Each row is a point. Each copy is the shape, with its points in the same order, stretched, turned, moved and blurred by noise. Is it also mirrored, or only turned?

Shape (5 x 2)
[[-53 -28]
 [ 19 -35]
 [ 52   1]
 [ 28  30]
 [ 44  33]]
Copy 1 (5 x 2)
[[ 42  31]
 [ 13 -38]
 [-30 -49]
 [-43 -16]
 [-52 -27]]
Copy 1 is: mirrored
Copy 2 (5 x 2)
[[-49  -5]
 [ -2 -42]
 [ 56 -35]
 [ 58  -6]
 [ 78  -8]]
Copy 2 is: only turned
Copy 3 (5 x 2)
[[-57 -45]
 [-35  16]
 [ 13  46]
 [ 35  12]
 [ 50  24]]
Copy 3 is: mirrored
Copy 4 (5 x 2)
[[ 44  35]
 [  8 -33]
 [-47 -45]
 [-56 -12]
 [-65 -25]]
Copy 4 is: mirrored

Shape (7 x 3)
[[ 34  17  17]
 [-60 -18  21]
 [-47  21 -38]
 [ 16  24 -73]
 [-28   8  35]
 [-47 -76   9]
 [-26  22 -36]]
Copy 1 (7 x 3)
[[  5 -17  28]
 [-85  12 -32]
 [ -9  30 -52]
 [ 57  -2 -50]
 [-47  11  15]
 [-79 -38 -67]
 [ -4  27 -27]]
Copy 1 is: only turned
Copy 2 (7 x 3)
[[-25 -27  17]
 [ 53  38  -3]
 [  5  36 -50]
 [-32 -14 -79]
 [ 20  21  19]
 [ 89   0 -23]
 [ -5  21 -40]]
Copy 2 is: mirrored

Shape (12 x 6)
[[ 15  -3  -2 -26 -11  58]
 [  8   5 -33  -8  -2 -25]
 [  5  -5 -34  21   2  16]
 [  6  -7   1 -39  26 -13]
 [-36   5  -7 -36  -1   7]
 [-15   2 -15  -7  50  -4]
 [ 14  34 -22  95  22 -15]
 [  6  -5  33 -31  17 -12]
 [-40   6 -25  37  -7  11]
 [  6  12  55 -39  41 -14]
 [  9  -7 -21  61 -14  35]
 [ 15  64  17 -27  31  -2]]
Copy 1 (12 x 6)
[[  8 -25   6 -35  -1  39]
 [ -3   2 -37   2  15 -29]
 [  8  -5 -33  23   6  18]
 [ -2 -29   1 -13  43 -37]
 [-48  -9 -13 -12  44   1]
 [ -4 -23 -11  24  65 -15]
 [ 40  42  -5  92   8   8]
 [-12 -23  36 -11  33 -36]
 [-35   8 -27  48  10  30]
 [ -3 -22  68  -8  62 -48]
 [ 18  -2 -12  50 -27  47]
 [ 26  34  35 -19  65 -19]]
Copy 1 is: only turned
Copy 2 (12 x 6)
[[ 29  10  14 -19 -17  50]
 [-13  -8 -41  10   8   3]
 [  1 -21  -9  19  33  34]
 [-37  16 -16   5 -37   7]
 [-28  12   0 -43  -2  15]
 [-48  20  -2  24   9  20]
 [  8 -19  14  89  82 -12]
 [-20  18   7   1 -38 -10]
 [-13 -30  14  -6  55  10]
 [-32  50  29  13 -49 -17]
 [ 27 -47  23  34  45  32]
 [  1  72   2   6   2 -17]]
Copy 2 is: mirrored
Copy 3 (12 x 6)
[[ 17 -28  -6 -29 -31  38]
 [ 11  24 -41   3   7 -15]
 [-11   2 -29   9  14  28]
 [ 13   7 -17 -41  13 -21]
 [-31  16   4 -41 -19 -21]
 [-16  18 -13 -34  42  -3]
 [ -8  50  -4  72  67  40]
 [ 17  -3  19 -43   7 -28]
 [-49  11  -6  31   9   2]
 [ 29  25  41 -55  22 -26]
 [-12 -11  -9  53   8  41]
 [ 19  68  20 -42   6  17]]
Copy 3 is: only turned

Shape (12 x 8)
[[-21 -17  95  12 -45 -19 -15   9]
 [ 19   7  11 -23  26 -12 -22  24]
 [  6  14 -31 -67  15 -20 -13  15]
 [ 16   0 -20  17  13 -27 -20  14]
 [ 63  29  -7  12  12 -11 -22 -16]
 [ 32 -32 -14  14 -22   4  -7  -4]
 [-18 -25 -24  -7   5  37   0  17]
 [-25  -5   3  32  -1   5  18  -6]
 [-33   1  30  16  20 -21   6 -14]
 [-32  -3 -17   1 -28  34 -25  10]
 [-35  13  -1 -47  14 -15   2  35]
 [ 24  -3  -4  28 -16   2  26  16]]
Copy 1 (12 x 8)
[[ 25 -20  78  24 -23 -73  25  21]
 [ 23   1   3  -4  11 -12 -32  26]
 [  3  10 -30 -40   3  -1 -15  40]
 [ -1 -15 -18  29  -1 -27 -32  20]
 [ 21  24 -15  34 -35  -1 -41   6]
 [ 15 -29  -7  31 -33 -15   8 -16]
 [ -8 -16  -6   6  28   0  18 -19]
 [-25 -15  20  43   5  -9  13   6]
 [-34  -8  44  19   6 -23 -15  33]
 [-10   7  -8  15  15 -34  31 -25]
 [ -7   1   2 -23  35 -16   1  52]
 [ 16 -19  -2  56 -13   1  19  10]]
Copy 1 is: mirrored
Copy 2 (12 x 8)
[[-69 -48  55   0   6 -38   5 -31]
 [  4  -1  31 -14  -2  -4   9  42]
 [-19  40   1 -40 -10   4   3  54]
 [ 10   7 -19   0  13 -31 -10  44]
 [ 36  29  18  16 -14 -34  -7  21]
 [ 20 -16 -29 -21 -11 -27 -18  -1]
 [ -5 -15 -32 -48  18  29 -21   4]
 [-21  -7 -23   9  27  13  -2 -10]
 [-43   2   7  31  22  12  20   8]
 [-24  -5 -15 -40  23   6 -49 -15]
 [-49  22  14 -40  31  18  15  40]
 [ 14   9 -14 -10  15 -21  15 -10]]
Copy 2 is: mirrored
Copy 3 (12 x 8)
[[ 12   6  32 -17 -77 -15 -34  40]
 [  9  29   8  -3  18 -36  -4  -7]
 [  2  52 -15 -34  13 -58  19 -36]
 [-17  -9 -12  17  12 -39  -2  10]
 [ 18   3 -23  56   9 -54 -18 -22]
 [  0 -47 -25   7 -15 -24 -11  -5]
 [-23 -14 -18 -26   5  31  15  -6]
 [-46 -14   2  19 -26   9   3   9]
 [-42  15  33   4 -26 -12  -8   3]
 [-33   1 -44 -21 -13  19 -14  14]
 [-12  56   7 -52  -4 -20  33   5]
 [ -3 -24 -12  26 -18  -9  22   7]]
Copy 3 is: only turned
Copy 4 (12 x 8)
[[ 18 -41  16  57 -58  36 -66  36]
 [ 16  -9  30   2  13 -25 -25   7]
 [-28  20  22 -28   2 -57 -24   0]
 [ 24  -3  -7  23   6 -29   3 -15]
 [ 65  29  -3  -9  -8 -20  -1 -13]
 [ 20   1   9   7 -36   6  12 -37]
 [-25  -6  15   6  13  23  12 -23]
 [  9 -14 -28  27  -7  32  15   8]
 [ 14 -37 -28  19   1  17 -17  29]
 [-23  19  -5  31  -1  29 -15 -23]
 [-40  -6  18   7  12 -29 -26  31]
 [ 23   6   5  26 -29  11  30   2]]
Copy 4 is: mirrored

Shape (15 x 11)
[[-13 -23 -26  -5  15  -3   5  28  36  15  33]
 [-14  11   4  36   6   4   3 -23  24  36   7]
 [ 12 -34  14  11   1  -6  43 -53 -35 -33 -22]
 [-32 -45  32 -23   1  24  32 -41 -33 -12 -57]
 [ -4  11 -26  41  11 -22 -42  24  46 -18  11]
 [-61  15 -31  12   1   1  12  17 -13 -36  39]
 [ 18  45  28 -25  38 -12 -13  -9 -22  46 -50]
 [ -1  28  25  32  15 -33  -5  48  30  16  20]
 [ -7  13   2  27  21  20 -36  46  24 -16  34]
 [-44  -7 -27 -21 -42  13  44   2  29 -38 -15]
 [-31 -34  11  10  32 -23  34 -25 -30  -2 -61]
 [  8  12  -6 -10  30 -30 -11  -1  37   8  24]
 [  1 -24  37   7  34   4  68 -40 -15 -20 -48]
 [-23 -16 -11  -4 -44 -20   3  26   1  -1  20]
 [-27  17  70 -49  24 -29 -16 -40  12  31 -34]]
Copy 1 (15 x 11)
[[-22 -35 -10 -27   4 -20   3  13  33  -3  37]
 [-25  -9   7  15  22  -4  -2 -13  36  39   1]
 [ 25  -7  32  12  27 -23  52 -40 -43  -7 -12]
 [-15 -27  34  19  17 -22  35 -10 -77 -17 -43]
 [  3   0  -6   8 -34 -33 -18  -5  75  -5  31]
 [-23 -13  -8  31 -25  18  29   5   0 -19  59]
 [-16  51   6 -33  27  17 -24  11 -19   4 -44]
 [-20  27  29 -23  -4 -17 -26   9  43  27  48]
 [  4 -15  16  10  -9   1 -43  10  48 -21  48]
 [-28 -48  27   8 -43   0  73  15   3  -6  -2]
 [-23  17  10  14  30 -50  40  -1 -56  -9 -28]
 [-18  -1  -3 -36  10 -12  -8 -20  44  -8  19]
 [-10   8  56   7  55 -28  55  -9 -40 -14 -31]
 [ -3 -25   2 -17 -45  -7  11  -2  -6  23  39]
 [-62  20  24 -37  13  -3 -29 -38 -30   8 -40]]
Copy 1 is: only turned
Copy 2 (15 x 11)
[[  0  -4 -38  11  20 -21 -19  21  14  33  45]
 [-12  13 -15  19  -4   5  17 -30 -13  24   6]
 [-35 -62  -4  -4  -1   3  54  -5 -15 -48  -4]
 [-70 -62  16 -44  -4  10  37  17   2  12 -26]
 [  6  17 -51  37  47   3 -42 -15  10 -10   7]
 [-51   2 -51  10   1  28 -29  23 -19  -8  60]
 [-17  25  15 -63   0 -40  18 -14 -11 -15 -60]
 [ -5  55 -17  36  29 -28   5  14  16 -12   3]
 [ 19  27 -11  20  33  22 -52  25   4   7  23]
 [-31 -23 -65 -29  -3  39  28  33  27  11  12]
 [-88 -42  -9 -16  31 -32  42   0 -18  -5 -21]
 [  3  16 -22 -15  21 -27 -11 -20  23 -11  20]
 [-55 -39  18 -36  31   0  81   2  -7 -19  -8]
 [-11 -10 -48  30 -18 -13  -7  40  18  -6   5]
 [-50  19  34 -61 -15 -30  18 -19  57  -2 -43]]
Copy 2 is: only turned
Copy 3 (15 x 11)
[[  2 -26 -17  38 -12   0 -25  39  37 -22  -2]
 [-23  17  26  30 -18  22  -5  12   8  32 -12]
 [-13 -17  30  11  30  38  18 -73 -32 -21  40]
 [-36 -17  22  -1  26  50  -8 -28 -74 -40  13]
 [ 16   2  26  17   6 -36 -30  -2  57   9 -34]
 [-48 -40   1  17   5 -40 -18   2  28  -8  31]
 [  9  53  -4 -17 -17  14   8   0 -81  29  -8]
 [ 35  12  35  20 -20 -15   6  47  14  22  11]
 [  4   9  25 -18  -2 -13 -30  39  52  -5   5]
 [-48 -64   1  24  -4  -9  23  -4  12 -54 -21]
 [-15 -11  14  24  51  20  -1 -28 -63   5   9]
 [ 22  20  -7  31 -28 -12 -13   3  18  -8  -6]
 [-10  15  28  19  48  46  40 -37 -58 -18  30]
 [ -5 -74  16  15 -31 -11 -19  11  14 -19   6]
 [  3  49  33  19 -47  12 -19   1 -95 -25  -8]]
Copy 3 is: mirrored
Copy 4 (15 x 11)
[[-14 -32 -34 -16  -9 -16   2   9  29  38   5]
 [ -7   1  11  28   2  11   6 -16  -3  57 -12]
 [ -5  -2  42 -14  30  11  29  14 -40 -35 -23]
 [-60   9  41 -43  12   8  -5  30 -53 -22 -43]
 [ 13 -34 -24  76   3 -34 -19 -16  28  23 -10]
 [-38  -2 -37  26  12 -57  24   1  -5   4  48]
 [ 27  55  -7  -4  19   4 -54  -5 -35  39 -57]
 [ 36  10 -17  48 -11 -45  -4  25  28  54  -1]
 [ -5 -13 -41  52   8 -20 -30  33  23  27  30]
 [-61   2   7  -1 -38 -24  19 -13  13 -43   1]
 [-30   5  23 -19  28 -18  21  20 -44   5 -66]
 [ 19  -6 -11   6  21 -23 -20 -23  36  32  -3]
 [-25  31  48 -18  35  21  32  37 -13 -15 -55]
 [ -9 -23 -15   4 -39 -49  -3   5 -11   5  22]
 [-10  34  53 -23  15 -31 -64  -5 -12  42 -45]]
Copy 4 is: only turned

Shape (16 x 12)
[[ 11  18  -6  35  41 -10  20   4 -36  95   8  31]
 [ -8  51 -11   8 -19   8  17  25  29 -15  10  50]
 [ 11 -39 -60 -22  17 -21  -6  18 -11  15 -10  10]
 [ 61   9  -6 -52  -6  16 -10  33 -25  12  18  23]
 [ 35 -13 -14   2  18   7 -17  27 -56 -17  28 -14]
 [  3  14   5   6 -40  -1  36   3 -46 -24 -38  26]
 [ -9 -38   8 -13 -20  -2 -34 -11  43  -2 -57  35]
 [ 19 -19  12 -22 -25 -44  -5 -63 -25  22 -31 -12]
 [ -9 -37  23  -4 -43 -44 -33  23  -8   0 -22 -28]
 [-30 -12  25 -14  37  38 -40 -16   9  34 -59 -30]
 [ 27  24 -70 -44  34   6 -34 -60 -45 -41 -22   7]
 [ 32 -32 -17  64 -37 -29 -16 -18 -57 -24 -46 -10]
 [ 21  39 -74  18 -39  15 -13  53 -26  11  -3  52]
 [  7  22  14  -9  42 -57 -34   2  36   1   1 -40]
 [ -2   6 -34 -32 -13   0   0 -40  36  19  20  18]
 [  0 -11  -3 -14   6   5  27  -2  82  10 -42 -36]]
Copy 1 (16 x 12)
[[-39 -25   9  39  79  31 -51  56 -39  30  60 -16]
 [  0  -5   0 -14  15 -26  40  70  -6  24  -9   7]
 [ 18 -33 -50  17   6  24 -24 -10  33  36  12  13]
 [  9   6  -8 -30  10  51 -35  60  14  -7 -18  39]
 [ 25 -25  -4  -9  22  31 -41  -4 -42 -15 -22   7]
 [-41 -46  10 -20 -19  -2  -3  21 -17 -14   4  26]
 [-25  24 -18  62 -31 -19 -17  12  47   9 -15 -12]
 [-57  27   8  12  -7   9 -43 -38   5   5  24  36]
 [  4  25  -1  14 -49 -28 -55 -18   9  11  19   1]
 [-46  19  10  27  48  -2 -52 -23  28 -22   9 -79]
 [-45 -16 -68 -31  34  29   3 -45 -30 -27 -43  24]
 [-12 -35 -12  50 -44  14 -25 -44 -63 -47   8  22]
 [  5 -42 -61  -3 -25  43  15  67 -33   5  19 -10]
 [ 14  62 -12  -6  55 -59 -26 -16   6   6  10  20]
 [-19  31  -7   0  21  11  19   0  33  54   0   9]
 [ 16  29  17  19  36 -20  29 -14  91   2  29 -13]]
Copy 1 is: mirrored
Copy 2 (16 x 12)
[[-54 -18  -6  63 -14 -32  46  25  -6  58  18   8]
 [ 20  74  19  53   9   7  -9  19 -13   1  13  35]
 [ 24 -35  20 -12 -45 -37  -3  44  30  -3  10  26]
 [ 33  -8  36 -22   4  33  19   6 -12  19  20  20]
 [ 14   1  51   6 -29   0   3  -6  -7  22  62 -11]
 [ 24  40  20 -12 -11  -6  18 -23 -49 -15 -13 -34]
 [ 13 -47   1   7   2 -11 -44   1 -27 -28 -36  10]
 [ 14 -50 -49 -23 -21 -32   4 -31 -27  24 -15 -29]
 [-10 -12  13 -49  -8 -29 -44 -23  21   9   1 -31]
 [-49 -43 -29   1  15  -1 -23  10 -44 -19  31 -32]
 [ 86  -4 -24   0 -39 -20  -3  24 -80  -5  64   9]
 [ 32 -17  10  21 -54 -36 -19 -19 -19  20   5 -69]
 [ 46  65  57  20 -41  13  -5  63 -11  28   5  28]
 [  1   0 -48  18  34 -48 -32  16  39  32  79 -19]
 [ 17  -7 -26  23 -34   7 -16  16  -3   8   5  59]
 [ -5 -28 -60  19   1  -8 -15  30  49 -38   4   0]]
Copy 2 is: only turned

Shape (16 x 12)
[[ 22 -49  39  15 -20 -38  -7 -65  -1 -53 -13 -30]
 [-43 -30  35 -15  40   9 -18  -5 -14  19  16   7]
 [-43  26  50 -25 -33  23  40 -29   6  -3 -24 -26]
 [ 15 -39 -25  -2  48  28  19  10 -47 -18 -57 -17]
 [-29  30 -30 -66  -4   2 -48 -30  34  -8 -39 -46]
 [-12  30 -19 -27  40  11 -20 -14  22  13   3 -44]
 [  9  15  14  -6 -14  29  41 -37  10 -27  14  14]
 [ 41  -6 -16 -17 -29  22 -12  -2 -22 -11  20 -32]
 [ 36  17  57 -22 -18  -5  -2  24 -12 -16  12  26]
 [ 42 -33 -38   4 -24 -47  -8  23  21  -6 -50 -36]
 [  2  29  23 -66 -33 -52 -10   2   6  12  18  30]
 [ 19 -16  23 -13  -5 -14 -18 -17 -59   7  16 -64]
 [-23 -11 -20  11 -24  11 -33  -5 -32 -20  -2   1]
 [-14 -27 -27 -27 -30  18  10  18  34 -27  -2   9]
 [-11 -36  -5  -1  39 -24 -25 -31  -2 -50 -18 -57]
 [-19 -34  15  18 -11  -7  35  23 -23 -51  25  16]]
Copy 1 (16 x 12)
[[-49  47  38 -20 -46 -34 -47  47  -6   9  -1 -45]
 [ 39  30  59   8  33   0  29  38  23  19  49 -26]
 [ 11  85 -28  11  -1  -4  45  20 -70  -8   7 -36]
 [ 70  14  64  32   6 -24 -38 -19   1 -51   2 -11]
 [  6  51 -55 -28  70 -30 -24   6  28 -31   7 -11]
 [ 44  23 -34   3  34 -17   7  16  43 -34  46  -6]
 [  1  19 -22   9 -23 -22  28  -2 -65  16  33 -35]
 [ 17 -19 -12  19   9 -25 -14  33 -13 -16 -19   8]
 [  2 -22  -1 -12 -17 -16  50   9 -15  16 -40 -12]
 [-20  30   8  -6 -18 -52 -69 -20  57 -11 -52  41]
 [-38  11 -31   0  29  -2  30  -6  16  53 -30 -43]
 [ 16  15  35  35   3  14 -14  81  13 -35 -22 -26]
 [-27   8  30  13  24   8  -1  12 -29 -31  -2  17]
 [  0  28   1   9  32 -65 -12  -8 -20  27 -10  26]
 [  4  41  42  10   9 -47 -44  38  35 -52  32 -29]
 [-14  12  53  51 -12 -33  30  18 -30   8   3  -6]]
Copy 1 is: mirrored
Copy 2 (16 x 12)
[[ -1  49  48   5  13  67 -28   1  21  39  57 -60]
 [-51  40  26 -28  10  34  12  29 -51  27 -12  38]
 [-45  -9  30   3   7  23 -54  56   1  12 -50 -28]
 [ 21  60  63  -2   8 -35 -25 -15   0 -29  -7  11]
 [-60  23  31 -86 -15  22 -49 -34  27   2 -13  13]
 [-22  21  20 -78  -4   5 -45   3 -14  -5   9  16]
 [-21   4  16 -12  12  31 -10  57   3 -28  -5 -46]
 [  3  32  -6   2  -9  39 -50  10  16 -40   1  -5]
 [ 33 -35  -1   4  24  68   1  25  -3  -8 -12  -7]
 [  9   6  -3  27  -2 -17 -54 -67  64   1  41   4]
 [  4 -40 -39 -36   7  67  15  10  45  30 -12   4]
 [ 37  55   4   1  -8  53 -63  13  -2  22   8  -2]
 [-41  37   8   6 -40  25  -7 -12 -14  -8 -22 -10]
 [-71  -2  13  11 -25   8  -8   7  30 -32  -8  19]
 [ -3  64  69 -36 -25  20 -35 -16  -1  27  59  -8]
 [ -2   1  21  48 -44  23   8  44  -4   4  16 -11]]
Copy 2 is: mirrored
Copy 3 (16 x 12)
[[  0 -15  12  72 -29  14 -18 -26  11 -50 -64  20]
 [-36  14   5 -16  56  13  -9   3   5 -36  24  -4]
 [-34   4 -16  39  60   8  20 -80 -27  -6  -5  29]
 [-11 -30 -31  25  15  39 -30 -24  90  31 -11 -15]
 [-80   8 -46  79  -6 -93 -35 -44  24 -23  28  12]
 [-35  16 -18  40  24 -49 -26  17  30 -21  60  15]
 [ 34  41  -5   8  23  14   7 -39   3  11 -17  42]
 [ 32   3  25  61  -4 -13   3 -23  28  42 -23  -9]
 [ 35  10  -8  10  33 -27   4   0 -40  14 -51   8]
 [  7 -53 -32  56 -62 -32   3  -4  47  13 -37  -9]
 [ 11  -8 -12   0  35 -95  13 -34 -40 -28 -30  22]
 [  8 -37  40  83  44  -9 -17 -14  23 -14 -21 -11]
 [-13  -5  26  13 -22  -2 -19 -29  -7  26  -8 -11]
 [ 11  37 -26   7 -17 -17  18 -39  28  15 -11 -14]
 [-23 -15 -26  71 -18  -4 -43 -16  43 -60   8  -7]
 [ 55  13   3 -17   7  46   4 -45 -16   9 -31 -18]]
Copy 3 is: only turned

Shape (18 x 12)
[[ 22 -16  19   1 -17  15  40 -46  -5 -23  10   6]
 [ 33  23  27   2 -30   1 -53  -8 -26 -14 -15 -19]
 [ -8 -13  36  27 -17  -7  -4 -12 -20  -5 -11   6]
 [-37   1  -9 -10 -10 -11 -18  12  -1 -29  -4  22]
 [-21  12  15  -5 -16   7 -35  20 -14 -30  18 -42]
 [-33  14  11 -35  24   2 -33  -7 -33 -21   1   0]
 [ 11 -30 -35  34  24  -1  -6   1  46  32  18  16]
 [ 21   4  17  33 -47  18  -7 -23 -22 -21  -1  18]
 [ 31 -16  17   8 -18  21   8   7 -34   0  -8  16]
 [ 26 -22  10 -27 -45   0   8 -36  15  39  26  31]
 [-12   4 -16 -25   5 -23  -4  14   3   7 -18 -23]
 [-26  20   6 -29   2 -15 -22  -2  32   3  -1   1]
 [  6 -40 -52   5  21  -3  34   8  33  17   9  38]
 [ 29 -11  34  -5 -18   1  41  -8   1   1  27  47]
 [-28   8  -3 -10  -1  -5 -19   3 -11  15   3 -24]
 [-16  47  -7   1  -2 -24 -32   5 -32  -5   9 -27]
 [  9   9 -19 -16  40   0  16  21  21  29 -10 -15]
 [-37  22 -28  -8  19  20  -6  22  14  20 -12   0]]
Copy 1 (18 x 12)
[[-21 -21 -51 -10   3  30   4  20  13  27  21  45]
 [ 10 -32  29 -18 -23  22 -13  61  -6  27 -14   4]
 [-14  -9   3  11 -13   9  18  29   0  38  12   7]
 [-24  -2  24  12  -7 -30 -15  11   7  15 -12  28]
 [-17  -8  53   6  -7  21 -33  21  19  41 -23   0]
 [-33  24  44   5  18   0   1  43  14   7 -37  12]
 [-11 -44  13   0   2   0  33 -52 -15  -5 -14  25]
 [-24 -27 -17 -16 -42  19   4  34  -7  38  12  31]
 [-28 -22   3  -7   1  14   8  26 -38  13  22  17]
 [-11 -32 -32 -37  27   0  28   6  22 -18  48  41]
 [ 12 -15   4  13  16  -2 -14   7   7 -18 -18 -16]
 [  8   2  25  14   1  -7  -8  13  31 -23 -15  20]
 [-24 -33 -26   1  20 -19  20 -59 -20 -21   2  36]
 [ -9  11 -13 -18   7  18  -1   8  -1   8  42  69]
 [ -9  -7  24   5   9  13   3  10  13  -3 -16 -19]
 [ 18  13  34 -20 -18  19 -14  28  14  19 -50 -22]
 [ 11  -9   5  18  17  18   0 -21 -10 -42 -21  -1]
 [-22  -7  24  26 -12   4   7 -12   4 -48 -27  -6]]
Copy 1 is: mirrored
Copy 2 (18 x 12)
[[ -5   2  28  18 -20   0  28 -30 -21  19  31  31]
 [ -6 -43   0  -2 -37 -18 -33  35 -28 -11  24   6]
 [ 13  -3   9  33 -38  -1  -5  -7  -9   3  10  -2]
 [  2  14  -5   4  -4   4 -23  -3  32   4 -12  14]
 [ 18  -9   0   5  12 -26 -41  -7  13   1  24   0]
 [  3   3   6  -5  -6   4 -50   7 -15  16 -20   9]
 [ 10  -7 -39  -7  -1  10  59 -22   8 -34 -51 -38]
 [  6 -23  -2  28 -37  18  11   8 -17  -5  38  35]
 [-15 -26  18  39  -9  25  11 -12  -7  -7  29   1]
 [  1 -52  52  -8 -34  23  34   4  13  12 -12   2]
 [ -8  14  20 -15  10 -17 -21  13  26   3 -16 -36]
 [  9  -7   9 -13 -10 -30 -16  27  16  21 -42 -18]
 [-14  18 -12   3  18  31  60 -42  32 -22 -38 -22]
 [-18 -26  35  55 -10   0  39 -25   2  -1   2  29]
 [ 18  -7  18 -11   5   4 -27  19   4   9 -11 -30]
 [ 12  -4   6 -10   7 -12 -43  44  -9 -25  -3   0]
 [-17   1   2   0  33 -19  17  10  -3  -2 -33 -58]
 [ 15   1  -8  -2  30  10  -1  35  14  21 -31 -46]]
Copy 2 is: mirrored
Copy 3 (18 x 12)
[[  3 -38 -44   7  -8   6   1  -4 -26  41 -33  17]
 [-30   0 -10 -17  48  29   3  40  19   7 -42  41]
 [-12 -11 -26  15  26  -7 -31  20  10  17 -34  -6]
 [-18  -8  -2  15  10  33  -8  12  26  -7  13 -27]
 [-33  26  22  21  27  45   8   9  20  17 -30  -3]
 [-12  -5   8  15  32  36 -28 -13  27  27  11  13]
 [-16  28 -13 -27 -23 -40 -12 -27  14 -41  -8 -19]
 [ -6 -22 -41 -16   7  32  -4  34  14  15 -61  10]
 [  0 -34 -25 -12  30  -1   8  -6  19  13 -47   4]
 [-19  -8 -95  -2 -10   8  39  -5  36   3  -4  26]
 [-15  12   4  22  42  -4   6  -7 -12 -19  22  -7]
 [-33  13 -10  30   9  14 -11  -7  22 -26  24  13]
 [  3  -9 -18 -16 -23 -36  10 -38   1 -32  18 -37]
 [  4 -45 -37  19 -18 -17  16 -13  35  13 -18  21]
 [-14  29 -11  22  34  18  -9 -12  14  -2  -1  -3]
 [  3  36  17  20  38  32 -11  18  19  -1  -1  19]
 [ -2   8  16  14  26 -36  -6 -52  -9 -35  11   8]
 [ -4  15   0  18  21  18 -24 -44  16 -41   0 -17]]
Copy 3 is: only turned
